Each row is a point. The window is the flat piece filled in between its corners: a triangle in 3 columns, a solid with four corners in 4, and so on. A path goes straight from each point to the next, and from the last back to the first. List the points from which the path goes on through the window.

Window, 3 rows:
[[ -1.2   1.9   0.6]
 [-10.0   4.1   1.0]
 [ -0.4  -1.8   0.8]]
Path:
(1): [-5.8  2.6 -2.3]
(2): [-5.0  3.1  5.4]
(3): [-5.3  3.0  5.6]
(4): [-5.1  2.2 -1.8]
(5): [-8.9  3.4 -0.3]
(6): [-8.3  3.7  3.8]
(7): [-4.9 -0.4  4.3]
(8): [-5.3 -1.0 -3.1]
Through the window after points: 1, 3, 5

Window (3 x 3):
[[-6.6  6.1 -2.0]
 [ 4.7 -3.5  2.3]
 [ 0.0 -4.3  0.8]]
Path:
(1): [ 4.1 -8.1 -2.0]
(2): [ 1.3 -7.6  6.2]
(3): [ 2.7 -2.7  5.2]
(4): [ 6.1 -4.0 -2.3]
(5): [-4.8  4.4 -3.3]
(6): [-7.3  5.0  3.9]
(7): [0.7 1.9 3.3]
(8): [ 3.1  1.6 -2.6]
Through the window after points: 3, 5

Window, 4 rows:
[[ 8.9  3.6  6.3  1.5]
 [ 3.1 -3.6 -4.2  2.0]
 [ 0.7  1.3 -5.2  1.1]
 [-0.2 -0.1  6.5 -1.8]]
Path:
(1): [5.3 2.3 0.8 5.5]
(2): [ 6.9  1.5 -0.8 -0.6]
(3): [ 3.9  0.5 -6.7 -4.2]
(4): [ 1.4  1.8 -4.7  3.8]
(5): [4.8 0.0 4.1 3.5]
(6): [ 7.1 -0.7  2.2 -4.8]
(7): [ 9.2  5.3  7.9 -1.2]
(8): [7.1 5.5 9.8 5.5]
(9): [0.2 2.3 3.5 5.0]
(10): [ 3.5  1.2 -0.5 -6.1]
(11): [-0.8 -4.4 -2.7 -4.5]
(12): [-3.0 -3.4 -1.2  3.4]
Through the window after points: none

Window (6 x 6):
[[  1.6   6.0 -15.2 -13.4   3.0  -0.2]
 [  3.6   1.1   4.0  -1.7   6.7  -4.6]
 [ -6.2   3.2   1.8   6.8   4.9  -3.1]
 [  2.9   4.4   2.1   4.2  -1.8  -3.2]
 [ -4.3  -2.3  -3.8   1.6   1.0  -0.8]
 [ -2.6   5.8   1.8  -3.8  -6.8  -2.9]]
Path:
(1): [-5.0  0.8 -1.3  1.4  3.4 -7.5]
(2): [ 1.3  3.6 -0.1  2.6 -1.4 -7.7]
(3): [ 2.0  4.9  3.5  1.4 -0.5  5.2]
(4): [ 1.0  4.8 -4.6 -5.6  3.1  5.5]
(5): [-0.5  3.2 -8.2 -3.4  3.1 -4.8]
(6): [-3.4 -0.2 -4.1  2.8  0.7 -7.8]
(7): [-4.2  0.8 -0.1  1.7  2.5  2.0]
(8): [-3.9  3.0  1.9  2.6  5.3  4.2]
(9): [-4.3  2.5 -3.0  2.9  2.3 -7.3]
(10): [  1.7   2.0  -2.2  -0.3  -3.0 -10.8]
(11): [-0.4  5.8  0.5 -1.6 -1.9  0.7]
(12): [-5.0  3.7  0.2  2.0  4.2  6.5]
Through the window after points: 2, 6, 8, 10

Window (6 x 6):
[[-9.9 -0.8 -0.9 -5.2 -6.9 -0.6]
 [ 0.5 -5.0 -1.5  1.3 -5.6  2.9]
 [ 4.2 -2.3 -8.2 -2.6  0.4  4.4]
 [ 5.6  5.2 -2.0  3.6  4.0  5.0]
 [ 2.7 -3.7  0.9  0.9  4.4  2.3]
 [-2.0  6.1 12.9 -8.6 -5.3 -3.0]]
Path:
(1): [-0.8  1.8  2.3 -2.7 -2.6 -7.6]
(2): [-4.3  0.4  5.7 -5.7 -3.3  5.4]
(3): [ 2.3 -2.1  0.5 -0.1  2.9  5.2]
(4): [ 3.2 -1.3 -0.7  2.2  2.5 -2.4]
(5): [ 3.0 -2.8 -8.3  3.7  0.7 -3.9]
(6): [-0.2 -3.8 -5.4  1.1  1.3  6.4]
(7): [ 2.9  1.8 -0.3 -0.4  2.4 10.7]
(8): [ 5.2  2.7 -4.8  3.1  1.6 -2.9]
(9): [ 8.1 -1.2 -4.3  3.2  1.7 -5.1]
(10): [ 6.4 -2.0 -0.9  0.5  2.5  6.5]
(11): [-1.3  1.5  6.1 -5.6 -2.7  7.3]
(12): [-0.1  0.9  2.2 -0.6 -3.2 -9.2]
Through the window after points: 1, 3, 7, 11

Window (8 x 8):
[[ -2.6  -2.9  -1.7  -6.2   6.8  -3.0   3.3  -0.8]
 [ 10.5  -6.6  -5.1   3.1   3.9   4.7  -9.1   4.6]
 [-10.0  -4.8   5.0  -1.1   2.5  -1.6   2.9  -1.5]
 [ -0.2  -0.4  -2.9  -7.2   4.8   5.1  -6.1  -1.8]
 [ -3.5   1.3   5.6   1.8   0.7   0.8   9.5   1.1]
 [ -5.2  -1.3   1.5  -6.0  -7.6  -2.2   9.4   1.0]
 [  0.8   7.5  -1.2   6.7 -12.2  -7.2   5.1   8.8]
 [  2.7  -2.5   4.2  -6.6   3.1  -1.2  -3.3   0.2]]
Path:
(1): [-5.2 -0.2  3.7 -3.7  0.0  0.9  5.5  8.1]
(2): [-7.6 -3.6  3.6 -4.8  3.2  2.2  2.0  7.6]
(3): [-4.1 -2.2  2.3  0.7  0.4 -3.1  2.0 -8.8]
(4): [-1.2 -0.6  1.1  0.5 -0.4 -3.1  1.5 -3.0]
(5): [-5.4 -0.3  1.7 -3.0  4.6  0.2  3.1 12.1]
(6): [-1.7 -1.8  2.2 -6.9  2.7  1.8 -1.7 11.5]
(7): [ 2.5 -0.9  1.0 -1.9 -1.0 -2.3  0.0 -7.0]
(8): [ 3.3 -1.0  0.3  2.7  1.9 -0.4 -0.5 -0.6]
(9): [-0.3 -0.5  2.0 -2.3  5.2  2.7 -0.6 12.9]
(10): [-0.2 -2.7  2.5 -5.8  3.7 -0.7 -1.0  3.3]
(11): [ 2.0 -1.7  1.5 -4.2  2.1 -2.8 -0.2 -5.4]
(12): [ 1.4 -2.3 -1.8  0.6 -1.7 -2.3  2.6 -5.9]
(13): [-4.1 -1.9  0.7 -4.6  2.2  2.6  1.9 11.4]
(14): [-4.1 -0.5  1.5 -3.5 -1.4 -1.3  3.4  9.7]
(15): [ 0.1  1.3 -0.6  0.5 -4.7 -4.9  4.7 -4.4]
(16): [-1.2 -0.8  2.0  0.3 -0.4 -1.5  6.6 -4.5]
Through the window after points: 2, 6, 10, 14, 16

Window, 8 rows:
[[ 1.0 -1.6 -2.5 -7.1  3.6 -1.9  3.9 -0.2]
 [ 0.0  1.1 -0.3 -4.6  5.6  1.8 -3.5 -2.3]
 [ 5.0 -2.3 -8.8  5.5 -5.0  9.9  0.6  1.6]
 [-8.5  5.5  5.1 -5.0 -3.4  9.6  3.2 -3.2]
 [-9.1 -0.3 -1.3  2.6 11.3 11.2  1.7 -5.5]
 [ 7.2  0.6  5.8  0.5  0.3 -3.2  1.9  6.6]
 [ 0.0 -7.1  5.1  4.2  3.1 -2.6 -2.7  5.5]
 [-1.3  8.9 -1.6 -8.9 -2.2 -6.2  2.5  3.3]]
Path:
(1): [ 2.5 -0.7 -4.2  3.9 -3.2  5.0  1.5 -2.7]
(2): [ 1.6 -0.6 -6.4 -1.3  0.5 10.0 -1.2  6.7]
(3): [-1.5 -0.3 -0.8 -5.4  4.2  3.2  0.6  3.0]
(4): [ 0.8  1.8 -0.7  1.0 -0.1 -2.7  6.6 -7.9]
(5): [ 3.4  0.6  3.3  4.0  0.1 -5.8  1.0 -4.2]
(6): [ 1.8  3.4  2.2 -5.7  0.5  1.0  2.3  8.5]
(7): [-0.6 -3.0 -2.2 -1.2  3.4  8.2 -0.5  3.2]
(8): [-1.4 -0.1  0.1  5.9  2.8  2.2  3.0 -9.4]
(9): [ 1.1  1.0  0.5 -0.2  2.7 -1.9 -1.8 -4.4]
(10): [ 0.1  0.9  1.0 -7.0  5.3  5.7 -1.1  5.2]
(11): [-2.2  1.1  0.2 -9.1  6.0  2.8  2.6  7.8]
(12): [  0.1   0.3   4.0  -1.8   0.7 -10.3   1.8  -6.8]
(13): [ 0.3  0.2 -0.9 -0.2  2.2 -1.9  0.1 -3.0]
(14): [-0.4  2.4 -1.6 -6.6  5.8  5.0 -2.1  9.1]
(15): [ 0.4 -2.5 -3.0  0.4  0.6  9.4  0.3  2.7]
(16): [ 0.4 -1.6  0.1  5.8 -0.7  3.1  2.0 -8.1]
Through the window after points: 1, 3, 5, 9

Window, 9 rows:
[[  2.9  -8.9   1.0  -1.7   1.1  10.6   5.9  -4.7  -3.7]
 [ -7.3  -5.7   3.4   2.4   6.5   9.1   0.0   7.8   6.2]
 [ -1.1  -0.1  -0.2  -3.5  -3.3  -1.5  -6.6  -1.4   2.5]
 [  9.3  -1.0  -0.8   2.5 -10.8  -2.2   0.4   0.6  -2.7]
 [ -5.5   2.0   0.5   4.5  -7.2  -8.5  -1.1  -2.7   0.7]
 [ -5.8  -4.1   1.3   4.2   0.0   1.3 -10.8   0.0   3.9]
 [  3.4  -9.2   4.1   0.5   6.4  -0.4   3.3   1.2  -2.6]
 [  1.3  -6.2  -8.2   2.9  -4.5   0.3   0.7   4.5   0.8]
 [  6.2   5.1   5.1   2.7   5.7  -1.8   3.4  -2.8 -10.1]]
Path:
(1): [ 8.1  1.6  2.3  4.8  3.6  0.4  5.1 -4.7 -2.0]
(2): [ 0.5 -0.4  3.7 -0.5  2.4  1.1  0.5 -0.3 -9.2]
(3): [-4.4 -0.7  2.6  1.5 -4.9 -1.7 -4.9  5.8 -8.0]
(4): [-0.1  0.5  0.2  4.0  0.5 -3.4 -1.3 -1.2  6.3]
(5): [ 2.4 -2.0 -1.3  4.0 -2.8 -0.9 -1.9 -1.9  3.1]
(6): [-2.2 -2.8  3.0 -2.7 -5.5  0.6 -5.2  4.8 -4.7]
(7): [-1.0 -5.7 -0.3 -0.7 -2.1  3.5  0.2  0.9 -4.5]
(8): [ 7.2 -3.9 -1.3  3.9 -0.6  2.6  1.1 -4.3  7.0]
Through the window after points: 1, 5, 7

Window, 11 rows:
[[  2.6  -5.9  -2.7  -1.1  -1.7  -1.0  -0.7   3.0   2.9  10.7  -1.3]
 [ -5.7   2.2   1.0   1.5   2.1  -0.2  -2.4  -7.4  -0.3  -0.2  -0.1]
 [ -2.2   4.5   1.8  -0.7  11.5   6.0  -2.2   1.0   0.5  -6.7  12.3]
 [  3.2   0.1   4.0  -3.7   3.9   0.4  -5.3   0.8   1.6  -1.8   2.9]
 [ -6.8   2.8  -5.2  -4.6  -9.0   0.2   1.5  -0.5  -8.6  -6.1   2.0]
 [ -4.0  -2.6   1.4  -2.9  -2.6  -7.2  -0.2   3.6   0.4   7.2  -0.7]
 [  0.2  -6.9   0.9  -7.2   4.2   0.0   1.1   2.1 -10.8   2.9   2.5]
 [  0.4   3.8  -0.5   0.3   1.4  -2.8   7.5  -6.7   1.9  -2.4   2.6]
 [ -4.8  -5.0   1.1  -2.8  -6.0  -0.8   5.1  -5.9   4.1  -3.4   2.0]
 [ -4.2  -0.8  -1.2   5.3  -7.3  -5.0   3.3  -5.1  -5.3  -4.3   2.1]
 [  4.8  -4.2 -15.4  -1.2   7.2 -13.0  -0.1   1.1   7.6   4.3   4.1]]
Path:
(1): [ 1.5 -2.0 -5.3 -2.5  0.5 -5.9 -0.1 -0.9  2.0  4.4  4.5]
(2): [-1.9 -0.9 -1.6 -3.5 -2.9 -4.0 -1.0 -3.2  0.1  4.0  5.6]
(3): [-2.4 -6.0 -3.3  1.5  3.7 -2.8  0.3  5.4 -0.5 -0.8 -6.0]
(4): [-1.7 -0.4 -1.3 -2.4  4.4  0.9  2.6  3.3  3.4 -3.7 -1.5]
(5): [-0.5  0.4  0.0 -0.2  0.8 -3.1 -0.8 -3.2 -1.7  1.3  7.1]
(6): [-2.4  1.7 -5.2 -1.7 -4.9 -1.0  1.4 -5.4 -2.7  1.9 12.6]
(7): [-6.5 -1.0 -2.0 -0.7 -2.1 -1.8  3.9  1.8 -4.1 -6.6 -6.5]
(8): [-2.0 -4.8 -6.8  1.8  5.6 -7.1  2.9  4.2  5.5  0.2 -5.8]
Through the window after points: 4, 8

Window:
[[ -1.1  -3.1 -11.6  -6.8   1.3 -10.1  -3.9  -6.1   4.7   3.3   2.5]
 [ -1.6   1.0  -4.5   0.0   4.5  -5.7  -6.7  -8.1  -1.1   3.4  -2.4]
 [  3.4  -0.4   1.8   6.5   3.9   9.6   9.6  -2.9   8.3  -0.1  -3.1]
 [ -1.5  -1.9   2.1   1.9   5.7  11.9   3.7   2.2   2.7  -6.3  -2.6]
 [ -1.1  -6.4  -3.0  -7.0  -2.9  -1.6  -4.3  -1.5   2.7   8.4  -5.8]
 [  6.4   3.2   0.8  -1.0   6.1  -2.9  -7.5  -1.9   2.9   2.1   4.4]
 [  0.6   0.6   5.2   3.6   2.2  -8.4  -2.7  10.0  -4.5   7.2   1.7]
 [ -1.7   1.6  -0.8   3.8  -2.2  12.7   1.9  -4.3   3.4  -2.6   2.7]
 [  4.0  -2.1  -1.8  -4.4  -2.4  -5.2  -2.0  -3.9  -3.2  -0.4  -1.8]
 [  2.7  10.4   1.5  -3.5   6.5  -6.2  -1.9   4.1  -4.6   6.6   2.3]
 [  4.9  -1.0  -5.3   0.1   4.0  -1.5  -3.5   2.5  -5.5   6.6   0.8]]
Path:
(1): [ 4.6  1.6 -6.5  2.3  0.3 -0.5 -6.2  2.7  2.3  1.1 -3.6]
(2): [ 1.5  4.8 -6.9  3.8  0.3  0.4  0.1  7.1  2.5 -2.1 -5.4]
(3): [ 1.3 -2.0  5.3 -3.1  5.2  5.7  1.8 -3.2 -0.7  2.1  4.3]
(4): [ 1.2  0.1  0.5  0.7  4.7  0.7  0.4 -2.5 -1.3  1.3  2.1]
(5): [ 5.3  6.8 -6.3  0.8  1.2 -2.7 -5.1  4.0  0.4 -1.1 -0.1]
(6): [ 3.8  2.2 -2.5 -0.7  3.0 -3.2 -5.0  0.7  2.9  1.9  1.1]
(7): [ 2.8  0.4  1.1 -1.5  5.1 -3.1 -3.5 -2.7  0.1  3.6  3.5]
(8): [-0.7 -2.2  3.1 -3.9  9.3 -3.1  1.5 -2.6 -4.7  4.2  7.5]
(9): [ 4.8 12.7 -2.3  0.3  0.2 -5.6 -5.7  6.9 -0.8  5.9 -4.8]
(10): [ 1.5  0.6 -3.3  1.9 -1.0  5.3 -1.2 -0.3  3.5 -0.7 -3.5]
(11): [ 1.2 -0.5  3.9  1.3  4.4  2.9  6.7 -7.0  0.5  2.0  5.3]
(12): [-2.2 -3.6  7.0 -7.4  2.9  2.3  6.8 -2.4  1.3  6.8  3.8]
Through the window after points: 6, 8, 10

Window, 12 rows:
[[  5.9  -2.3   6.2  -2.9   0.9   1.5   8.2  -2.7  -4.8  -3.0  -1.2   1.1]
 [ -0.3   1.3   3.1   8.5  -7.4   2.5  -1.5  -3.9  -2.8  -3.9  -0.1   1.3]
 [  1.2   0.0   5.1   0.7  -2.5   4.5   7.5  -6.3  -4.0   4.5   5.2   0.8]
 [  5.7  -1.3   4.1  -4.9   2.5   1.7  -7.6  -0.6  -4.8  -4.7   6.1  -1.4]
 [  9.1 -11.5   0.1  -5.9   2.5   0.1  -1.4  -1.4   3.2   7.6  -0.5   3.3]
 [ -1.8   0.3   0.9  -0.7  -4.7   8.2   1.7   7.7   4.7  -2.8   1.8   3.3]
 [  3.3  -1.3   5.6  -2.6   0.5   1.9  -2.6   0.6  -3.3   4.9  -5.3  -4.4]
 [  7.0   1.2   3.0  -3.8  -7.1   1.1   3.1   0.6  -0.9   2.6   1.6  -0.5]
 [ -1.9   5.0  -9.1  -1.3  -2.7   0.9   6.0  -8.1  -1.9   0.2  -1.9   3.4]
 [  4.3   4.0  -0.7  10.9   7.4  -4.7  -2.2  -4.3  -2.2  -9.3   5.2  -6.5]
 [  9.7   3.1  -1.6   3.3   2.3  11.8  -1.9   4.7  -0.5  -8.1   6.1   2.1]
 [ -8.2   3.2 -15.5   5.6  -6.6   1.2   0.2  10.2  -5.8  -1.3  -2.7   4.5]]
Path:
(1): [ 2.7  5.6 -2.3  3.9  1.3  0.9 -0.1  1.4 -3.4 -3.3  1.0  3.5]
(2): [ 4.5  5.0  4.0  3.4 -0.6  1.5  2.1 -2.0 -0.6  0.0 -1.1  8.4]
(3): [-0.1 -3.0 -2.4  1.0 -3.3  3.5  1.4  0.0 -1.8  0.3 -0.1 -4.4]
(4): [ 0.0 -1.1 -4.0 -0.7 -1.3  9.0  2.0  0.4 -2.6 -6.6  2.6 -4.1]
(5): [ 2.4  5.8 -0.5  4.0 -1.7 -0.4 -0.9  1.1 -4.4 -2.3  1.4  4.1]
(6): [ 2.4  6.8  1.4  1.4  4.4 -1.5  0.8 -3.2 -2.6  3.9  0.3  7.1]
(7): [ 4.4 -5.3  0.2  0.2 -1.8  2.7 -1.0 -0.9 -1.4 -3.5  1.4 -6.3]
(8): [-0.5 -7.9 -2.7  5.5 -3.2  3.8 -0.7  0.7  1.0 -5.8  4.1 -9.4]
Through the window after points: 6, 8

Window (14 x 14):
[[  0.0  -0.4  -4.4  -4.9  -7.5   2.2  -3.5   8.3   3.6   3.1   5.4  -2.3
   -1.1  -5.5]
 [ -2.3   1.0 -12.1  -2.1  -2.9   9.8   4.1   0.8  -4.1   8.0   0.2  11.1
    8.4   7.4]
 [ -9.2  -1.9   2.8  -1.6   5.6  -2.0  -7.4   2.3   1.9  -0.1   2.6  -1.8
    0.1  -2.1]
 [  1.5   7.5   0.6  -6.8  11.2  10.4   2.5  -5.2  -3.5  -4.3  -0.2   0.0
    3.4   8.6]
 [  6.4   5.3   6.8   1.1  -2.6  -7.3   9.3   6.6  -6.0   2.0  -0.9   8.0
    3.3   0.8]
 [  2.4  -0.4 -14.6  -1.4   8.1   8.8   6.2  -5.6   2.6  -0.4   2.0   3.7
   -2.4   2.9]
 [  5.7  -1.0  -0.7   7.0  -5.1  -3.3   1.0  -0.7   1.6  -0.3  12.1   1.7
    5.0  -9.9]
 [ -0.7  -1.4   4.7   2.4   6.4   2.6   0.0   0.1   0.6  -7.5  -5.3  -4.2
    5.0   3.9]
 [ -3.7   5.2  -4.2   1.3  -6.2  -4.0   1.2   2.4  -4.5  -0.1   1.9  -5.0
   -0.5  -3.0]
 [ -7.8  -0.5  -1.5   0.2   2.5  11.3   3.4   1.5  -3.1   7.3   0.7  -1.3
    0.1   5.2]
 [  7.4   3.1  -1.8  -9.1   8.9  -3.1   8.4   0.7  -2.7   5.3  -2.5  -1.8
    8.0  -3.5]
 [ -1.4   1.8  -1.3  10.3   0.2  -0.2  -7.2  -3.0   4.0   2.1   3.3  -7.0
   -2.9   5.7]
 [ 10.2  -3.5  -5.8   4.0   2.5  -2.1  -6.4   0.2  -5.0  -1.9   5.3  -6.3
   -2.8  -7.7]
 [ -0.2  -6.3   9.4  -3.0   3.8   1.9  -2.9 -10.9  -1.6  -1.1  -3.8  -2.2
    2.4   4.5]]
Path:
(1): [ 1.3 -0.5 -2.6  2.4  1.1 -2.5  0.2  0.9 -0.6 -0.3  9.5 -2.3  1.0  3.8]
(2): [ 1.5  1.9  0.0  3.8  0.6  4.4 -2.5 -2.7  1.1  0.6 -1.9 -1.3  2.0 -3.2]
(3): [-0.3  2.1 -0.1 -0.6  2.2  4.2  1.8 -0.5 -0.9  3.4 -4.1  2.8  2.8 -0.6]
(4): [-3.9  0.6 -0.9 -4.2  2.6  0.2  7.5  2.7 -0.5 -0.5  7.1 -1.8  4.6  8.8]
(5): [-0.5 -3.6 -2.5  0.2  0.6 -3.0  2.1  4.9 -2.4 -1.5  8.6  0.8  3.7  6.3]
(6): [ 3.3  3.8  0.5  0.5  2.4  2.9 -1.2 -2.8 -1.3  1.0 -0.6 -1.8  2.4 -4.2]
(7): [ 2.1 10.1 -0.8  0.4  2.1  5.7 -1.2 -2.1  2.5 -0.2 -3.4  5.0  0.3 -4.7]
(8): [-0.1 -1.4 -4.4  0.4  1.3 -1.0  2.8  3.9 -3.3  1.4  6.5 -3.8  1.7  3.5]
(9): [ 1.8 -4.1 -3.6 -2.7 -0.4 -2.2  2.9  2.4 -3.3 -0.9  4.4 -2.4  4.2  5.0]
(10): [ 2.4  6.7 -0.9  1.7  4.2  3.2 -0.2 -2.2  2.2  0.8 -3.1  1.8  0.5 -6.1]
(11): [ 0.2  2.8  0.4 -1.5  0.5  6.5 -1.7 -0.5 -1.8  3.6 -0.4  4.4  2.1 -6.4]
(12): [ 1.4 -0.6 -3.4 -2.4  3.0 -1.5  4.1  2.1 -1.5 -1.2  2.4 -1.6  4.1  4.7]
Through the window after points: 1

Window (14 x 14):
[[  4.1   3.5  -2.5  -6.7  -2.9   6.3  -0.2  10.1  -5.1  -0.5  -2.6   1.4
   -3.8   0.6]
 [ -5.8  -2.0  -1.4   1.6  -5.6   2.1   0.6   5.2   2.6   5.8  -0.6   5.9
    6.2  -3.5]
 [  1.6   7.3   6.4 -10.9  -3.4   6.9   2.8  -1.3  -9.9  -6.1  -1.3   7.4
    3.1 -15.5]
 [  4.6  -9.9  -3.2  -0.4  -5.9   5.0  -7.9  -8.1   3.4  -2.3 -10.3  -1.9
   -2.0   2.6]
 [ -0.3   4.5  -4.8   0.1   1.5  -1.6  -0.8  -1.6   0.1  -6.3  -0.8   7.2
   -3.3   7.6]
 [  5.3  -5.8  -3.5  -4.5  -8.7   8.7  -4.0  -2.6   3.9  -0.6   4.2   7.2
   -2.1   2.8]
 [ -1.5  -0.1  -1.4   0.2   0.4   5.6  -6.5  -6.0 -11.0   1.0   1.5  -2.4
    4.2   3.8]
 [ -1.6  -5.4   8.6  -1.3   0.2   1.3   6.8   4.0   3.8   2.0  -0.9  -2.7
   -2.6  -7.4]
 [ -1.7   3.4  -2.2 -15.5 -12.7  -0.7   2.7  -4.4   2.4   6.1  -2.8   5.3
   -1.3  -3.5]
 [  5.0  -6.9  -2.0  -3.8   3.1  -6.2  -5.3  12.8   3.7  -0.3   0.1   0.1
    2.3  -4.7]
 [  9.2   6.3   6.7  -3.4  -4.3   6.0  -6.9   5.0   2.1  -0.7   0.0   3.5
   -0.2  -8.0]
 [ -5.7   0.7   0.6  -0.3   6.7   8.3   0.4  -4.6   0.2   0.2  -4.0   0.8
    8.7   6.0]
 [  4.0  -2.4  -4.4  -0.8   7.2   1.8  -2.6  -3.5  -5.1   3.0  -4.9   1.7
   -0.9  -2.9]
 [ -8.4  -2.8  -1.7   0.0  10.5   1.1  -7.3   0.5   1.4  -0.8  -5.7   2.5
   -3.6   5.3]]
Path:
(1): [-0.9  1.6 -6.1 -3.0 -1.0  4.4 -4.9  0.6  0.8 -1.8  0.1 -0.3 -1.4 -2.6]
(2): [-0.3  2.3 -1.5 -4.0 -0.8  5.7 -1.2 -1.0  2.1 -1.1  0.3  0.6  0.2 -7.9]
(3): [ 0.0  0.5  3.1 -4.5 -0.3  1.3  0.5  4.2 -3.9  1.3 -1.4  5.0  2.5 -1.9]
(4): [ 0.6  1.4  3.4 -3.5  0.2  1.4 -1.9  1.1 -3.4  2.3 -3.5  3.5  1.8  0.6]
(5): [ 0.6  1.6 -2.7 -2.4  1.4  3.6 -2.9  0.8 -0.7 -1.7 -3.0  0.2 -0.9 -2.9]
(6): [-0.2  4.0 -6.7  2.5  3.5  8.7 -3.1 -1.0  2.6  0.1  1.6 -6.8  5.4 -0.7]
(7): [-3.2 -3.4  3.9 -3.9 -0.5  3.0  0.5 -1.2 -0.4  1.2 -5.1  6.6  2.7  1.9]
(8): [ 4.9 -5.8  6.1 -5.2 -1.0 -1.9 -4.3  1.4 -0.3 -1.7 -4.6  4.5  1.4  1.5]
(9): [ -4.8   1.4 -11.0  -1.7   1.1   4.4  -1.6   3.7   3.6   2.4   2.4  -0.4
  -2.3  -3.7]
(10): [-3.6  0.4 -6.9 -1.0  1.6  4.2 -2.2 -1.1  0.6  1.6  1.2  0.7  0.2 -3.5]
(11): [ 0.9 -2.7  3.1 -2.7 -0.3  3.1 -1.9 -0.8 -0.8  0.6 -6.5  3.6  3.0  1.9]
(12): [ 2.4 -2.1  5.5 -4.3 -0.1  3.1  0.6 -3.2 -4.0  4.3 -2.3  6.7  3.3  6.0]
(13): [ -5.2  -0.6 -11.3  -0.3   2.9   4.2  -6.2   1.9  -0.1  -6.3  -3.0  -4.0
  -3.3  -5.7]
(14): [-0.6  3.6 -4.4 -4.2 -4.1  5.4 -0.3 -0.8  0.9 -2.5 -1.7  0.0 -0.5 -7.1]
(15): [  4.9  -0.4   6.4 -11.2  -5.0   0.9   1.4  -0.2  -6.4   5.5  -2.0   8.3
   2.7  -0.8]
(16): [ 2.2 -5.2  3.1 -2.5 -3.4  3.3 -1.8 -1.4 -3.2  2.9 -5.3  7.7  5.3  4.8]
Through the window after points: 6, 8, 10
